Rows are points. Each copy is the shape, with its points in the same order, stretched, turned, moved and blurred by noise. Some copies are also mirrored. Which?
In the rows, zero is written as 128.

Shape (8 x 2):
[[ 88 129]
 [ 88 159]
 [189 202]
 [107 112]
 [103 160]
 [134 132]
 [184 170]
 [167 132]]
Copy 1 (8 x 2):
[[ 92 159]
 [ 65 135]
 [109  19]
 [112 159]
 [ 77 120]
 [124 124]
 [133  47]
 [142  89]]
Copy 1 is: mirrored
Copy 2 (8 x 2):
[[108 101]
 [ 86 127]
 [144 222]
 [130 102]
 [ 98 136]
 [137 130]
 [156 197]
 [168 156]]
Copy 2 is: only turned
Copy 3 (8 x 2):
[[102  88]
 [ 83 122]
 [140 222]
 [126  90]
 [ 95 132]
 [140 122]
 [159 189]
 [167 145]]
Copy 3 is: only turned

Shape (7 x 3):
[[160 156  37]
 [ 83 120  82]
 [153 147 163]
 [155 120 110]
 [ 53 113 124]
 [101  97 159]
 [172 124 171]]
Copy 1 (7 x 3):
[[161  89  37]
 [ 77  93 103]
 [144 163 156]
 [151  98 126]
 [ 53 106 136]
 [ 91 118 180]
 [165 152 181]]
Copy 1 is: only turned
Copy 2 (7 x 3):
[[120 157  20]
 [ 78 107  82]
 [158 139 130]
 [146 116  78]
 [ 66  91 129]
 [122  85 140]
 [184 121 127]]
Copy 2 is: only turned
Copy 3 (7 x 3):
[[186 153  44]
 [100 112  92]
 [171 166 165]
 [168 132 129]
 [ 68 121 128]
 [112 120 173]
 [179 153 173]]
Copy 3 is: only turned

Shape (11 x 6):
[[ 91 132 137 163 136 129]
 [127  88 146 104 169 137]
 [ 97 125 157 111 186  53]
 [122  44 220 118 192 135]
 [137 170 165 165  96 103]
 [115 119 140 115 175  77]
 [143 100  97 126 114 169]
 [ 90 170  89 137  85 152]
 [146 193 146  46 147 128]
 [162  98 158 161  25 173]
 [138 166  96 146 142 144]]
Copy 1 (11 x 6):
[[ 99 152 156 152 129 145]
 [122 163 147  81 163 158]
 [127 116 197 114 204 108]
 [154 220 207  50 154 145]
 [158 101 160 164 101 144]
 [131 126 167 116 192 123]
 [110 152  78 110 117 169]
 [ 66  98 102 158  96 159]
 [122  42 158  81 158 198]
 [160 160  91 116  17 147]
 [110 112 108 160 147 190]]
Copy 1 is: mirrored
Copy 2 (11 x 6):
[[ 86 133 140 149 145 138]
 [125  64 138 108 149 161]
 [ 96  79 113 110 216  92]
 [128  14 192 129 188 169]
 [143 181 154 140 135  94]
 [115  89 109 117 184 114]
 [129 113 122 128  73 174]
 [ 82 182 119 113  81 133]
 [155 150 129  23 155 120]
 [153 142 195 160  23 137]
 [125 169 104 123 128 155]]
Copy 2 is: only turned

Shape (12 x 9):
[[188 122 121 129 142 174  59 111 148]
 [163 180 107 133 145 162 138 127 165]
 [161 135 180 197 162  87  82  54 156]
 [157 172 145 188 145 143  77 127 162]
 [ 61 121 150 105  71  91  73 130 109]
 [112 110  74 121 157 172 108  94  72]
 [182 174 114 102 185 128 152  62 104]
 [122 213  76  94 181 147 154 123 143]
 [121 198  97 131 122 121 152  61  68]
 [ 91 125 113  94  75 176 157 149 161]
 [ 88 139 117 142  75  74 130 166 113]
 [132 153 182  86 147 181 157 136  81]]
Copy 1 (12 x 9):
[[139 132 120 101 139 218 111 120 196]
 [155 156  93 123 177 157 136  87 151]
 [ 85 133 196 172 150 151 133  77 214]
 [132 166 139 176 149 196 102  98 176]
 [ 93 130 135 107  41  98  53 131 127]
 [ 68 115  99  73 137 193 134 131 108]
 [104 155 123  54 197 131 170  90 164]
 [136 151  69  84 215 119 111  88 116]
 [ 53 181 101  81 126 113 165  80 122]
 [179 104  79 108  82 146 120  90  95]
 [117 143 105 153  75  87 108 150 116]
 [157 163 158  50 127 154 149 114  86]]
Copy 1 is: mirrored
Copy 2 (12 x 9):
[[160  73 130 122 128 184  88 107 161]
 [156 110 153 128 193 179 161  86 135]
 [147 117 154 207 113 103 106  61 188]
 [145  95 172 190 167 158 114 108 161]
 [ 48 111 160 104  85  89 103 133 102]
 [120 140  77 108 111 190 107 102  91]
 [185 177 128 100 153 148 127  28 120]
 [132 165 134  99 233 163 150  62  95]
 [142 164 144 130 136 136 136  47  47]
 [ 80  89 152  84 135 177 188 122 114]
 [ 92 122 154 125 132  83 167 151  87]
 [132 178 191  78 103 194 142 107 126]]
Copy 2 is: mirrored
Copy 3 (12 x 9):
[[182 152 105 118 101 220 109 107 159]
 [166 178 127  95 122 145 155 155 164]
 [212 155 160 136 170 132  61  59 160]
 [179 197 155 143 129 171  99 115 179]
 [ 87 136 115 150  95 139  11 129  93]
 [130 132  72 129 176 209 130 128  81]
 [210 161 120  67 161 140 160 124  76]
 [133 212 118  46 151 139 166 160 121]
 [183 181  89 128 173 112 123 159  57]
 [ 92 113 103 114  99 136 115 203 159]
 [ 79 153 136 174  97 103  86 126 102]
 [159 121 178  97 137 178 119 203  85]]
Copy 3 is: mirrored
Copy 4 (12 x 9):
[[169 143  83  93 147 142  51 114 163]
 [137 172  71 107 145 139 155  98 145]
 [165 121 190 166 132  85  80  79 203]
 [164 192 130 152 132 115  94 133 184]
 [ 58 151 179  85 121  87  84 181 121]
 [107 114 115 131 186 154  83  96  63]
 [166 135 134  98 164 119 150  17 102]
 [111 186  92  94 189 124 189  81 104]
 [ 99 176 143 139 120 102 151  37  62]
 [ 58 134  82  82 119 169 164 162 131]
 [ 77 154 156 123 110  70 148 191  85]
 [144 166 165  60 138 196 158  91 110]]
Copy 4 is: only turned

Shape (14 x 11):
[[125 182  73 180  89  51 135  60 231  95  67]
 [ 71 124  99 159  97 196 169 166  80 158  89]
 [149 147 159  96  89  98 162 156 125 133  89]
 [140  77 116  78 135 124 140 103 157 169 124]
 [119 155  42 120 130 118 192 105 114 166 161]
 [104  88  90 126 137  99 182 162 149 155 134]
 [104 159 138 163  47  60 123 140 164 149  18]
 [115 105 156  43 165 170 152  81 133 151  96]
 [ 69 131  67 124  95 117 120  90 108 150  86]
 [106 152  38 145 154 149 103 104 128 209  77]
 [102 128 215 131 149  80 169 118 121 139 110]
 [148 102  87 117 127 134 145 135  96  95 139]
 [ 82 119 190  87 110 121 146 220 144  96 165]
 [135 125 162 132 100 132 160 106 116 169 151]]
Copy 1 (14 x 11):
[[165 162 113 143  80  24 106  63 229 183  47]
 [ 87 141 116 163 100 179 149 209 100 161  78]
 [190 127 178 149 104 134 137 171 139 155 121]
 [147  51 123 102 102 146 145 109 139 161 138]
 [ 85 122 125 167 113 138 199  92 153 175 151]
 [ 99  83 131 127 109 109 172 167 159 164 137]
 [176 143 176 165  64  60  71 180 162 215  59]
 [151  66 163  95 140 191 154  94 110 133  87]
 [ 88 109 136 175  71 129 113 111 132 160  90]
 [ 83 104  93 172 136 126  95 100 121 219 105]
 [155 128 208  88 124  83 155 147  96 142 108]
 [127 107 102 161  99 139 155 145 128  90 144]
 [127 143 188  78 105 156 127 230 159  85 146]
 [145 132 146 106  78 142 164 135  99 164 142]]
Copy 1 is: mirrored
Copy 2 (14 x 11):
[[ 94 121  22 159  99  47 156  42 195 169  91]
 [ 60 122 148 145 133 215 136 141  85 149  85]
 [119 154 139 109 108 102 157 195 155 125  72]
 [122  22 149 110 115 140 171 152 171 160 115]
 [116  97  65 110 125 174 180 158  80 189 146]
 [ 76  63  93 133 147 134 179 189 134 152 139]
 [ 39 150 120 141 114  61 129 120 180 158  29]
 [161  60 181  87 163 175 181 141 168 115  84]
 [ 63  88 108  93 133 141 110  94 113 153  86]
 [ 91  52  89 126 172 171  92 117 137 225  96]
 [141 126 176 131 181  74 202 141 132 108 104]
 [133  90  87 141  93 161 129 158 103  91 110]
 [ 79 158 147 124 150 130 160 224 179  56 151]
 [132 120 182 129 116 119 175 155 106 151 143]]
Copy 2 is: only turned

Shape (17 x 12):
[[ 86  74 156 162 167 153  87  81  44  98 160 173]
 [115 149 112 148 105 161 178 195  79 152  98 115]
 [101 121  99 119 147 137 124 139 133 204 130 162]
 [ 29  73 146 136 162 145  80  96 102  90 141 122]
 [125 142  88  92 137 171 110 151 133 152 121 187]
 [ 68  86 180 206 143 129 120  90  59 101 126 123]
 [140 160 130  88 140 117 104 163 122 151 153 150]
 [ 95 126  75 137 122 113  98 111 120 116 162 154]
 [ 80  99  72 124 175 106  78 127 110 114 150 195]
 [128  46 151 175 159 149 112 121  52 124 144  81]
 [ 75 131  84  90 151 133 112 187 104 139 152 176]
 [134 133 101  84 121 141  91 155 128 150  85 162]
 [ 92 112 155 134 117 138 129 114   7 168 118  89]
 [105 139 118 123 172 110  95 163 119 151 107 169]
 [150 120 161  70 135 143 161 140 139 168 130 158]
 [ 66 105 106 156 206 134 119  72  64  82 130 121]
 [140  67 143 102 120 103 164 133 102 134  99 154]]
Copy 1 (17 x 12):
[[ 76  27 149 119  71  93 140  81  94  88  31 150]
 [131 172 103 115  91 202 126 181  91 128  91 137]
 [ 76 146 114 142  76 162 129 110 157 194 105 120]
 [ 24  26 123 142  98 115 121 112 117  78  92 119]
 [106 141 105  85  67 149 110 122 183 170 123 149]
 [ 80  56 158 175 113 118 129 112  69  55  27 132]
 [113 153 128  83 113 110 113 147 134 176 128 115]
 [ 88 117  94 127 105  96 159 100 154 114 134 159]
 [ 53  73 100 106 112 110 147  94 166 152 107 184]
 [126  31 121 140 106 153 137  93  43 112  64  91]
 [ 59 122  91  79  88 142 142 164 146 176 121 153]
 [112 139 121 100  87 150  74 126 152 172 154 152]
 [ 82 119 150 141  59 153 120 113  11 112  83 109]
 [ 75 131 118 113 126 137  89 128 142 177  91 152]
 [126 141 194  99  88 162 120 141 148 177 117  90]
 [ 38  59 120 102 128 126 149  53 104  66  63 141]
 [132  99 201 131 107 185 136 128 108 143 118 146]]
Copy 1 is: mirrored
Copy 2 (17 x 12):
[[129 136 126 201 188 149  15  71 116 151 130 211]
 [ 75  91 113 138 125 148 130 135  65 134  60 129]
 [110  88 139 126 127 113 118 108 132 200 127 140]
 [ 77 140 107 197 208 144  33  92 149 146 174 158]
 [ 94 111 120  82 133 141 119 112 149 196 108 190]
 [111 126 119 242 177 137  45  73 107  96 121 156]
 [119 147 159  94 155 122 137 150 124 171 120 167]
 [124 101 120 103 155 106  68 102 136 130 155 160]
 [125 100 101 113 211  90  60  99 152 173 151 195]
 [156 114 133 199 196 193  46 112  99 129 112 126]
 [ 77 106 116 106 181 104  93 149 112 195 126 179]
 [110 139 109  82 147 133 120 122 163 180  82 156]
 [115 150 141 184 142 145  51  95  47 162  71 111]
 [108 118 125 124 191  99 124 110 146 170 104 170]
 [126 158 124 131 106 156 161 148 118 201 126 164]
 [109 122  93 166 224 147  50  30  98 136 162 175]
 [158 150  70 155 138 141 118 143 112 167  99 140]]
Copy 2 is: mirrored
Copy 3 (17 x 12):
[[ 76 101 156 227  76 155  94 115  77  98 198 141]
 [ 98 184 145 122  85 181 229 157 128 163 113 121]
 [156 131  99 170 111 119 162 169 126 167 111 161]
 [ 68 107 101 187  95 132  96 152  97  87 190  77]
 [135 119  77 139 116 148 163 157 119 118 123 209]
 [ 66 138 177 224  78 160 117 130 124  90 166  64]
 [155 143 135 106 126 126 143 115 134 105 152 192]
 [ 80 108 104 152  90 102 119  87 155 140 164 147]
 [ 64 121  81 186 113  75  97 115 106 139 167 194]
 [ 87 114 200 176 101 185  92 133  56 149 175  66]
 [ 96 151  83 127  83  96 175 156 122 141 176 193]
 [119 142 105 115 116 147 134 155 104 111  94 178]
 [111 173 193 173  24 168 139 141  59 130 144  85]
 [110 174 114 160 139 116 131 144 128 124 127 183]
 [184 106 159 126 137 130 181 166  95  86 112 162]
 [ 61 141  96 213  99 134 122  81  70 109 187  94]
 [113  98 193 144 119 122 166 141  75 102  89 129]]
Copy 3 is: mirrored

Shape (16 x 12):
[[138  82 130 155  59 160 136 131 152 129 117  91]
 [137 133 133 152 182 154 119  70 139 112 151 162]
 [145 127  80  99 181 126 134 161 138 118 149 113]
 [135 169 143 175 164 124 156 117 169 143  30 163]
 [134 163 122  88 167 138 100 157  89 115 151 113]
 [142 130 144  90 147 140 125  97 100 134 144  70]
 [146  49 154 122 140 153  98 164 111 118 145 103]
 [117  87  95 123 103 132 170 146 159 170 118 163]
 [152 145 143 159 154 161 218 125 162  98 140 161]
 [ 53 145 130 171 113 145 108 126 143 100 152 148]
 [153 164 133 120 167 138  93 142 148 129 130 153]
 [111 164 146 169 128  66 136 134 129 120 146 150]
 [138 121 130 117 162 151 112 129 116 123  69 125]
 [133   7 100 144 175  92  97 149 162 126 146 116]
 [140 159 117 176 135 157 102 142  91 106  96 156]
 [152 154 135 161 157 152 127 166 119 215 126 109]]
Copy 1 (16 x 12):
[[180 103 148 157  79 113 131  94 142 175  92 101]
 [143 121  87 194 167 113 131  52 140  96 144 144]
 [142  93  72 127 144 127 132 126 111 139 191 113]
 [110 183  99 129 198  93 152 124 181 136  56 138]
 [107 108 125 153 141 147 115 120  59 113 188 108]
 [127  71 140 154 144  98 115  80  72 120 148  76]
 [179  42 162 167 126 140 122 123 113 156 151 144]
 [135 103  82 122  81  86 150 106 152 186 113 159]
 [156 117  53 148 140 138 213  80 140  90  93 127]
 [ 97 144 106 222  93 141 133 108 175 131 135 136]
 [125 131 102 137 160 150  88 109 117 113 147 145]
 [101 134  99 182 114  90 121 143 146  63 126 135]
 [128 132 153 143 180 112 138 113 120 164 134 128]
 [192  32 114 168 139  76 106 148 196 157 188 159]
 [134 182 130 189 148 136 134 130  89 136 136 150]
 [133 102  87 153 153 116  89 136  66 162  79 124]]
Copy 1 is: mirrored
Copy 2 (16 x 12):
[[111 115 129 146  97 140 161 183 162  71 136 107]
 [124  74 117 159 203 111 119  89 134  91 165 159]
 [177 111  79 139 168 134 122 102 135 161 121 115]
 [136 180 159 138 222  47 138 144 137  89 129 139]
 [165 135 141 121 152 169  91 100 122 162 133 127]
 [148 109 162 136 131 160 144  89 140 133 162  94]
 [167  64 148 155 128 166 121 160 130 116  86 105]
 [127 104 101 134 145 103 188 198 127 131 133 149]
 [178 127  91 160 187 110 192 103 149  65 147 197]
 [ 71 133 115 161 143 136 108 112 163 120 107 184]
 [164 115 122 126 181 116  76 126 148 138 147 144]
 [123 149 131 176 124  85 118 102 110 129 134 172]
 [146 130 168 112 187 120 118 131 131 108 107 102]
 [136  26  90 176 149  90 130 150 110 134  62  92]
 [128 159 135 138 179 138  79 141 102  84 125 139]
 [157 147 156 179 172 142 118 190 130 153 165 114]]
Copy 2 is: mirrored
Copy 3 (16 x 12):
[[113  98 130 184 100 178 185 123 100 100  97  91]
 [ 92 150  94 150 164 103 119  73 134 101 174 143]
 [142 134 112  94 202 119 134 155 136 115 132 104]
 [122 183 122 161 137  75 132  77 169 107  48 123]
 [180 147 134  94 164 145 104 150 105 142 155 137]
 [157 144 129 106 144 170 137  99  99 139 170  72]
 [143  61 161 146 159 170 152 119  95 123 143 130]
 [ 99 114  82 147 121 125 204 151 156 164  88 107]
 [131 186 107 163 178  86 209 127 153  73 136 138]
 [ 50 129 150 168 119 109 136 155 100 113 161 143]
 [143 146 111 122 157 124  97 122 168 107 134 144]
 [137 133 138 143 113  61 127 143 139 126 145  85]
 [130 133 124 116 150 139 120  89 106 122  87 138]
 [ 87  12 123 128 189 115 151 112 136 130 119  77]
 [145 147 110 159 133 114 108 122  89  92 105 171]
 [183 154 108 198 184 153 115 131 153 169 115  87]]
Copy 3 is: only turned
Copy 4 (16 x 12):
[[112  46 150 123  92 123 120 102 170 151 120  90]
 [140 118 124 143 170 148  91  88 104 116 152 158]
 [193 116  83 129 156 149 122 160 132 119 121 131]
 [102 153 146 150 144 172  95  90 158 156  43 177]
 [181 149 118 119 129 143  97 187 111 131 158 117]
 [164  99 159  88 159 130 111 147 105 167 141  99]
 [148  50 136 154 138 112 115 195 122 126 150 121]
 [109  76  85 125  99 151 151 114 146 164 101 156]
 [145 121 137 161 155 186 172  82 165 134 145 130]
 [ 68 144 104 139 118 123 107 107 134 114 153 105]
 [163 138 110 136 146 148  77 135 143 137 140 169]
 [125 171 128 140 128  90 138 109 141 144 122 144]
 [133 100 146 131 134 168  82 151 112 132  94 146]
 [143  34  69 145 173  85 128 161 117  92  94 158]
 [142 145 146 177  97 144  76 118 113 122 113 130]
 [154 115 116 173 136 130  85 135 139 222 117 120]]
Copy 4 is: only turned

Shape (18 x 12):
[[195 120 171 131 165 102 100 117  73 106  97 102]
 [138 159 178 159 137 127  86 117 113  75 103 111]
 [ 87 100  70 137 114 128 150 163  53 152  64 115]
 [137  81 144 167 165 118 163 155 178 141 148 173]
 [126 103 165 134 135  72 178 168 173 144 165 121]
 [102  96 185 187 131  81 151 151 175 148 104 117]
 [138 102 142 133 161 115  55  67 123 108  98  87]
 [152 150 181 117 201  97  68 108 122 121  81 112]
 [136 123 132 125 138 122  82 141 118  91 127  92]
 [161 129 167 110 172  86 106  69 111  81 117 118]
 [ 34 130  79 144 160 127 176 167  56 167 126 101]
 [116  99 130 134 146  97 153 188 158 167 134  99]
 [ 73 167  50 129 137 141 142 155  80 150  76 126]
 [114 121 141 131  99 107 162 134 124 201 157 141]
 [149 111 190 168 185 138  89 101 118 102 127  93]
 [ 79 138  71 127 139 144 193 127  92 133  74  78]
 [ 55 125  60 140 133  83 141 148  54 124  95 126]
 [129 130  90 196 138  75 177 158 145 182 151 109]]
Copy 1 (18 x 12):
[[181  87 131  86 112 103 110  79  97  92  72 134]
 [118 102 181  89  93 129 119  60 142  76  77 108]
 [160  99  77 177 119  99 163 191 121 139  64  23]
 [168 143 120 169 225 170 152 139 164 112 147 142]
 [148 125 161 178 209 138 192 139  90 113 138 160]
 [189  98 201 163 203 156 170 128 161 115 101 140]
 [164  40 139 129  72 132  71  42 131 124  99 135]
 [141  94 144  97 133 101  90  29 135 125  63 136]
 [127  74 138 122  92 125 131  71  88 110 122  92]
 [123  71 128 106 119  96 110  44 132  80  95 170]
 [127 158 107 245 150  67 156 174  94 119  51  29]
 [169 111 129 187 192 144 180 144  90 147 120 114]
 [108 150  79 178  89 102 158 142 144 160  67  16]
 [153 162 151 166 153 111 158 202 122 171 121 163]
 [173 100 171 134 126 143  73  61 113  74  86 142]
 [116 106  77 209  92 140 175 149 126 117  39  58]
 [132  91  93 182 106  39 169 141 131 109  79  27]
 [229 159 136 203 143 134 209 147 134 118 137 135]]
Copy 1 is: only turned
Copy 2 (18 x 12):
[[124 159 158 117 183 150 128 148  64  30 105 101]
 [ 96 161 155 152 191 176 123 108 118  62  53 138]
 [119  52 119 125  84  92 103  63  23 152 116 128]
 [117 117 123 151 123  84  87 198 157 184 128  97]
 [118  98 133 101 152  81 149 169 158 171 109  74]
 [114  94 170 119 175  99  77 144 132 167  70 112]
 [107 153 133 101 190 158  80 108 108  33 128 169]
 [135 181 146  78 185 150 101 157 109  34  67 168]
 [ 81 151 130 116 141 130 137 105 120  63 103 130]
 [123 161 122 121 224 159 150 160  97  45 121 141]
 [107  76  74  78  88  95  93  54  66 212 107  92]
 [113  92 134  74 105  68 113 144 131 158 104  86]
 [135  59  73 108  71 123 110  61  80 140  80 144]
 [187  76 145 105 120 113 120 111 140 202 135  62]
 [ 86 191 150 115 198 171  68 141 116  70 111 117]
 [101  27  68  82 125 149 118  92  62 154  97 124]
 [113  72  75 132 108  73 123  51  43 142 106 139]
 [152  52  97 106 114  78  79 139 167 152 111  23]]
Copy 2 is: only turned
Copy 3 (18 x 12):
[[182 124 122  73  49  85 114 139 132 137 168 148]
 [138 129 118 100  47  95  70 133 157 126 149 100]
 [164 164 207  69 102 140 176  47  87 169  92 141]
 [ 88 152  89 110 152 128 130 128  27  97 184 151]
 [142 149 122 135 132 114 163 179  41 103 150  97]
 [119 131 105 122  99 126 164 120  52 128 176  81]
 [144 135 121 121  66  33 125  97 168 164 176  96]
 [140 106 138  74  72  53 103 140 166 132 209 107]
 [154 153 119 109  84  63 107 137 118 156 115  88]
 [155 134 124 100  46  46 116 163 168  94 185 129]
 [177 181 237 110 133 148 127  84  79 116 135 118]
 [151 167 132 109 153 129 163 141  44 151 147  99]
 [133 164 220  77 127 140 127  93 134 153 104 139]
 [156 105 177 166 175 118 163 119  86 119 133 142]
 [164 133  88 117  75  96  80 114 129 126 213 112]
 [165 195 191  84 112 178 171 102 144 141 132 124]
 [142 170 236  86  61  88 150  89  84 128 100 121]
 [126 159 159 146 115 139 158 162  27 155 157 151]]
Copy 3 is: mirrored
Copy 4 (18 x 12):
[[193  87 148  88 155  71 119 173 127 179 142  48]
 [188 142 205 126 131 106  98 166 109 177 182 111]
 [136 156  96 139  77 118 170 129  57 161  57 104]
 [142  76 109 105 161 104 121 161  86  89 188 160]
 [138 117  84  95 126  94 144 129 129  84 215 124]
 [134  89 133 124  60  90 132 139  81 101 210 125]
 [161 113 157 142 115  75  36 185 150 168 106  90]
 [157 103 156 126 148  50  97 210 148 213 172  85]
 [178 160 146 115 129 116 100 180 140 143 137 117]
 [183 120 148 103 172  45  63 159 144 188 149  76]
 [133 196  67 217 116 114 179 120  72 112  89  99]
 [116 125  80 114 101 107 163 155 132  91 165 125]
 [112 183 123 172 107 119 169 137 103 188  72 144]
 [103 102  77 138 127 147 137 101 115 149 178 105]
 [181 102 175 142 157  88  74 183 113 124 166  75]
 [ 98 191 140 155 106  84 157  96 102 133  58  99]
 [175 179  77 181  80  90 143 130  75 162  75 122]
 [135  75  93 162 102  98 171 109 156  72 148 126]]
Copy 4 is: only turned

Shape (15 x 12):
[[130  59 126  74 190  97  59 163 120  78 194 116]
 [148 187  90 118 115 117  86 152 150 155 116  99]
 [169 112  80 136 156 207 156 155  97  88 157  95]
 [ 74 182 148  76 135 127 126 106 154 136 165 148]
 [ 98  54 140  67 184 126  74 123 195 146 168  70]
 [107 134  94 127 118 111 182 113 106 128 223 101]
 [ 86  95 177 157 200 125 102 112 138 174  85 132]
 [ 96 128  77 117 170 141 178 152 132 189 105 181]
 [209 134 147 151 158 135 173  85 144 119 183  64]
 [162  80 141 152 120 113 165  80  97 182 123 142]
 [ 82 119 152 123 142  70  87 145 178  50  37 179]
 [ 89 110 153 149 110 101 151 160 137 102 115 133]
 [159  87 137 131 120 211 108 190 166 113 123 108]
 [ 81 116 152  49 137 123 112 159 142 108 115  87]
 [112  80 209 112 148  57 137 169 144  92 135 133]]
Copy 1 (15 x 12):
[[ 80 126 103 105 171 118 176 178 143  77 192  93]
 [133 156  89 121 123 111  59 187 126 139  93 154]
 [199  87  48 129 167 162 147 132 152 125 122 130]
 [ 90 206  90 139 102 146 145  96 129 154 107 116]
 [ 29 115  85 127 156 109 118 147 204 133 153  67]
 [151 139  70 188 142 118 165 109  75 157  93  58]
 [ 87 159 201 159 177 135 100 119 171 117 124 145]
 [127 148 135 169 173 120 139 128 127 189  88 195]
 [217 145  78 162 144 102 160 110 200  88 100  48]
 [186 129 172 165 141  76 131  87 124 122 144 111]
 [ 55 183 113 119 129 106 106 125 135  12 124 245]
 [106 134 120 181 112 132 133 137 105  71 104 171]
 [140  77  77 146 106 161 106 148 194 110 153 176]
 [ 49 124  99  92 109 131 142 151 135 101  88 135]
 [ 93 147 157 153 111 104 171 157 148  57 122 147]]
Copy 1 is: only turned
Copy 2 (15 x 12):
[[157  76 130 154 182 108  66 175  23  88  94 119]
 [124 185 184 180 151  93 141 139 159 151 144 137]
 [123 213  54 113 169 139 161 163  78 100 117 111]
 [ 39 143 191 103 145 128  62 116 133 143 133 124]
 [117  90 184 177 215 165  75 145  87 108  48  88]
 [104 145 138  68 170 111 140 110  99 143 152  30]
 [107 124 119 186 104 152  69 136 158 136  16 105]
 [141 171  93  69 153 103 112 120 200 174  58 141]
 [135 195 153 133 130 151 165  94 109  41 126  34]
 [161 165 117 134 109 161 140  34 122 153  69  85]
 [ 82  49 169 171  80 126 129 180 134 110  65 220]
 [111 112 145 113  88 152 147 177 130 150 107 116]
 [144 189 105 167 143 223 140 185 113 130 115 136]
 [ 88 143 195 132 166 147  88 184  73 162  64 137]
 [159  76 190 137  75 158 105 191  85 113  77 103]]
Copy 2 is: mirrored
Copy 3 (15 x 12):
[[144  43  89  73 148  45 170  83 202 102 120 158]
 [157 131 141 125 141  86 108 160 148 142 173  82]
 [178  91  83 111 119 173 165 159 127 126 107 105]
 [119 185 143  51 147 111 120 138 175 136 147 155]
 [108  92 138  75 140  83 229  54 210 156 172 116]
 [118 152  67  78 119 105 158 122  89 116 145 130]
 [ 70 131 187 131  95  82 175 134 196 173 102 158]
 [ 70 125 129 124 152 141 153 186 137 194 150 170]
 [181 191 107 143 119 107 207 137 141  81 108  94]
 [129 161 152 174 123 103 162 120 103 147 107 185]
 [ 60 110 199 136 154  94  69 130 246  72 112 178]
 [ 85 118 159 115 110 118 127 140 142  82 141 152]
 [184  80 149 122  99 174 179 140 169 120 170 114]
 [124  97 184  49 170 129 156 111 166 109 141 119]
 [ 99 111 179  97 142  67 177 125 176  39 128 169]]
Copy 3 is: mirrored
